Rows are points. To make a cloud, some directions were put in groups of two or more. Within a group, all points are equally far from the middle, so they leave a hole (a ring in 2 directions, a hollow ball in 3). The other directions are filled evenly. Then the cloud was stretched, turned, moved and blurred a little. Count the holes, and give their numbers of directions, smallest first.
(in the rows, 128 means zero)

Cloud, 14 rows:
[[127 143]
 [ 59 148]
 [ 89 177]
 [143 184]
 [ 69 135]
 [185 158]
 [ 96 115]
 [147 167]
 [167 119]
 [102  82]
 [113  76]
 [162 133]
 [ 83 133]
 [106 113]]
Holes: 0

Cloud (19 x 3):
[[170 110 110]
 [150 151 104]
 [104 152  97]
 [174 158 190]
 [173 158 189]
 [162  91 129]
 [104  79 130]
 [159 168 171]
 [170 148 155]
 [116  79 146]
 [171 117 118]
 [128 164 123]
 [107 171 178]
 [ 83 103 124]
 [ 89 122 189]
 [ 94 152 134]
 [110 153  95]
 [159 104 209]
 [178 139 193]]
Holes: 1 (2)

Cloud (27 x 4):
[[152 123 194  63]
 [204 134 154 157]
 [145  87 140 163]
 [185  98 184 164]
 [113 117 125  67]
 [183  83 137 118]
 [161 134  97  67]
 [163 132 176 155]
 [135  83 158 125]
 [130 122 140 156]
 [ 84 101 138 164]
 [164  96 121  39]
 [139  82 122 160]
 [147  92  80 143]
 [159 123 149 151]
 [161 129 172 139]
 [168 112 128 113]
 [183 171 137 130]
 [168 112 156  65]
 [ 88 146 143 182]
 [ 80 121 143  92]
 [130  78 115  83]
 [156 156 168 196]
 [117 100 108 184]
 [181  62 138 151]
 [142 121 160  86]
 [167 149 152  86]]
Holes: 0

Cloud:
[[ 94 169 117  58 103 159]
 [181 185 145 133 123 168]
 [ 96 118 165  82 127 204]
 [ 81  93  96  96  88 152]
 [ 75 130 106  75  67 175]
 [109 175  78  74  88 127]
 [103 160  55 138 110 154]
 [104 148 102 153 112 209]
 [212 168 113 107 127 143]
 [177 120 138  92 149  92]
 [ 72 179 135 150  88 142]
 [ 96 155  85 121  79  94]
 [135  92 102 150 160 160]
 [145 131 120  89  44 151]
 [ 70 132  93 149 106 178]
 [ 68 180 118 101  71 148]
 [ 93 132 158  88  70 103]
 [125 125 127 178 139  98]
 [170 133 116  78 105  85]
 [116 101 133 142  98  93]
 [ 89 192 134 158 101 150]
 [158 200 135 116 141 137]
 [127 142 106  92 161  86]
 [140 133 115 154  77 165]
 [129 111  91  90 176 138]
 [121 162  83 162 172 113]
 [148 127 179  71 100 160]
 [144 156 125  86  75 211]
 [169 164 146 109 166 114]
 [ 96  65 131  94 142 146]
 [108 173 127 164 190 143]
 [167 186 123  98  69 141]
 [137 200 144 110  92 148]
 [125 147 143 172  95 149]
 [131 159 114 104  50 110]
 [ 82 111 115 122 150  77]
 [168 143 158  91 155 109]
 [126 120 125 151  75 131]
 [119 122 113 123  61 181]
 [145 168  96  73  96 205]
 [200 170 136 130 144 166]
 [ 72  97 109 141 168 138]
 [ 63 138  91 135  91 171]
 [138 148 115 147 186  93]
 [127 153 128  74 149  98]
 [109 184 106 183 129 132]]
Holes: 2 (2, 4)

Cloud, 79 rows:
[[116 148 170 149  80 125 173 129]
 [ 96  98 142 142 110 175 157 118]
 [141 195 127  46 119 136 128 107]
 [137 208 100 164 105 106  99 138]
 [119 184 106 162 123 193 203 141]
 [152 166 162 112 142 186 144 138]
 [117 157 106  94  80  90 167 155]
 [ 98 118 153 101 118 134 160  83]
 [ 59 172 109 148 112 171  99 110]
 [166  84 127 100 115 133 106 127]
 [141 154 135 194 160 138 135  53]
 [106 181 113 185  65 175 170  82]
 [184 182  91  84 147 100 140 112]
 [178 120 158 132 147 124  86 119]
 [ 78 202 118 137 137 188 114  72]
 [116 201  96  99  69 115 164 116]
 [105 144 121 187 172 147 110  81]
 [ 99 161  84 120 146 107 101 131]
 [178 174  81 166  87 121 163  76]
 [184 165 150 117  97 170 125 133]
 [191 209 118  88 128 109 154 138]
 [ 82 175 145 169 137 180 105  57]
 [118 120  93 129 127  91  97  70]
 [125 138 139  97 102 186  92 131]
 [145 145 169 179  95  78 106 113]
 [151 220 133  90 114  78  98  92]
 [119 144 116 141 126  99 166  47]
 [179 169 114  71  86  98 148  99]
 [168 158 148  70 129  83  60 106]
 [146 183 114 139 135 196 200 105]
 [115 126 156 121 109 143 168  69]
 [137 138 109 113 136  56 157  94]
 [140 237 153 100 106  97 102 108]
 [136 130 182 159 156 143 136  95]
 [134 192 157 162  57 147 124 115]
 [128 213 157  96 110 120 168 143]
 [174 118 127 141  99 143 116 148]
 [105 225 139 136 138 185 127 142]
 [150 104 128  67 167 129 140 139]
 [ 78 166 182 140 113 148 104 116]
 [ 84 173 168  88 120 107 136 127]
 [130 131 182 154 118 138 162  84]
 [125 155 114 154  47 134 174  97]
 [159 101 108 115 127 119 165 163]
 [156 173 165 161  84 133 186 108]
 [111 153 145 102 110 133 192  98]
 [174 163 124 147  90 151  84 118]
 [151 207 154 200 116 117 163  94]
 [178 103 145 129 127 141 114  71]
 [165 122 107  85 112  87 101  74]
 [ 96 228 128 123 155 171 122  96]
 [ 91 141 138 146  60 151 147 112]
 [124 177 139 113 118 176  80  63]
 [194 147 134 135 137 115 178  84]
 [161 134 117  54 168 133 142 130]
 [162 118  83 151 124 114 179 137]
 [130 212 140  84 146 151 164 132]
 [132 113 131 125  82  79  85 117]
 [147 203 118 174  99  96  91 128]
 [170 165 177 110  86 108 112  91]
 [138 201 134 132 165  87 135  84]
 [154  94 138 152 151 151 126 131]
 [124 201 154 121 159 186 107 131]
 [116 207  88 152 106 166 207 130]
 [ 83 151 102 203 111 176 180 102]
 [114 171 110 124 170 138 153  60]
 [132 167 179 119 135 177 144 129]
 [140 150 118  89  96  42 108 114]
 [134 199  77 131  86 162 198 110]
 [ 86 125 115  86 147 145 139  78]
 [155 153 121 109 146  92 113 176]
 [114 163 102 156 139 136 175 168]
 [159 123  81 176  96 109 170 103]
 [163 150  82 149  65 116 181 105]
 [111 231 168 135 128 153 103 102]
 [ 92 163 146 141 172 150 110 148]
 [129 158 128  92  67  80 117 156]
 [123 189 118 104 183 168 151 114]
 [113 142 102 199 149 115 127  80]]
Holes: 2 (4, 4)

Cloud (87 x 9):
[[132  88 130 164 149 144 212 103 177]
 [111 140 184  84 120 111 116 112 154]
 [ 85 199 163 127 122 144 168  82 107]
 [136 116 128 153 120  62  98 133 247]
 [126 145  93  80  92 153 111  55 117]
 [148 144 179  72  38 120 117 130 149]
 [100 136 137 136  98 170 148  21 109]
 [141 145 186  38  72 142 155 117 116]
 [156 117 110  78 155 118 185 131 108]
 [158 189  96 105  95 102 182 117  72]
 [134 199 180 131 126  92 153 154 167]
 [128 186 182 114 105 147 160  97 137]
 [130 125 174 171 185  52 181 147 180]
 [ 82 151 157 107 174 127  85 106 181]
 [103 132 200 102 116 188 142 146 167]
 [119 154 140 130  56  58 130 167 123]
 [ 82 147 144 166 100  65  93 131 123]
 [162  83 160 116  78 130  98 151 108]
 [127 106 152 152 162  84 110 124 107]
 [155 102  92 146 133  65 159 163 141]
 [150 160 119 165 121 109 148 100  75]
 [136 130 160 122  92  77 164  79 126]
 [125 150 139  82 138 154 178 152  91]
 [120 209 157 102  92 140 171 121 140]
 [135 124 169 119 136  95 150 113 202]
 [141  85 145 107 161 157 145  57 117]
 [138 126 138 125 220 116 123 108 126]
 [131 115 187 148  76 102 130 145 175]
 [125 175  75 112  76 143 140 123  75]
 [104 174 137  98 130  97 123 120  96]
 [103 125 101 154  90 104 116 105 114]
 [130 108 112 174 165  63 169 123 148]
 [142 123 154  81 122  49 103 103 193]
 [108 114 128  82 139 149 187  64 185]
 [141  93  84 153  96  95 112  75 134]
 [ 96 140  76 128 126 123 169  97 105]
 [115 191 144  98 106 127  69 116 147]
 [ 88 229 165 110 125 128 191  81 105]
 [130  61 155 160 140  89 158  44 142]
 [128 176 180  58 107 111 127 130 144]
 [118 109 107 120  96  87 146 108 211]
 [155 162 129 115 165  90 139 152 143]
 [116 122 166 138  79 101  69  83 135]
 [109 167 142 146  80  82 119 151 195]
 [119 155 144  90 117 139 122 123 169]
 [149 126 129  92 210 154 136  84 136]
 [101 140 173 100  74 164 128  77  89]
 [114  99 169 193 170 126 131 122 162]
 [152 159 144 110 154 154 101 110 174]
 [149 112  83 175  70  69 122  89 167]
 [ 82 138 156 142  77 109  98  79 147]
 [ 78 101 161  98 103  85 142  98 148]
 [135  66 119 147 123 139 172  45 108]
 [123 144 162 146 187 130 139 114  84]
 [124 133 116 168 128  97  86 168 225]
 [153  96  81 113 155  58 118  95 102]
 [168 131 143 162 169 110 169 111 136]
 [ 92 116 142 172 103 198 118  82 134]
 [129 107 135 165 102 184 109 122 167]
 [112 121 108 182 129  89 146  80 133]
 [100  88  83 135 170  74 108 148 110]
 [157 164  87 126 148 105 142  60 174]
 [160  73 150  79 174 105  84 136 138]
 [100 128 127 175  76 132 116 123 111]
 [153 104 132  96 159  56 139  78 143]
 [113 105  84 150  99  93 154 174 194]
 [155  93 113  90 150  95  70 131 163]
 [107  44 116 138  95 141 129 136 190]
 [123 194 112 143  97  87 110 146 123]
 [107  77 103 147 156 143 135 181 146]
 [109  65 181 134 155 142 163 128 195]
 [104  84 154  55 117 104 114 111 118]
 [118 165 181  79 139 174  89 161 128]
 [ 56 111 151 167 118 170 104 142 174]
 [126 142 115 118 139 150 163  47 198]
 [128 150 157 175  83 125 146  38 201]
 [153 125 177  82 123 141 130 145 156]
 [146 108 169  91 161  87 147  50 126]
 [ 83 131 159 105 124 197 121 168  92]
 [114 192 178 139 172 132 171  75  83]
 [ 92 176 153 125 160  95 180  40 132]
 [159 110 130 130 138 146 118  88 188]
 [185 116 124 107 169  66 151  70 131]
 [ 66 139 153 176 142  55 125 143 202]
 [146 108  92 106 169 111 182 118  93]
 [147 136  92 142 118  25 137 148 152]
 [148  88  83 162  96 119 119 139 113]]
Holes: 0
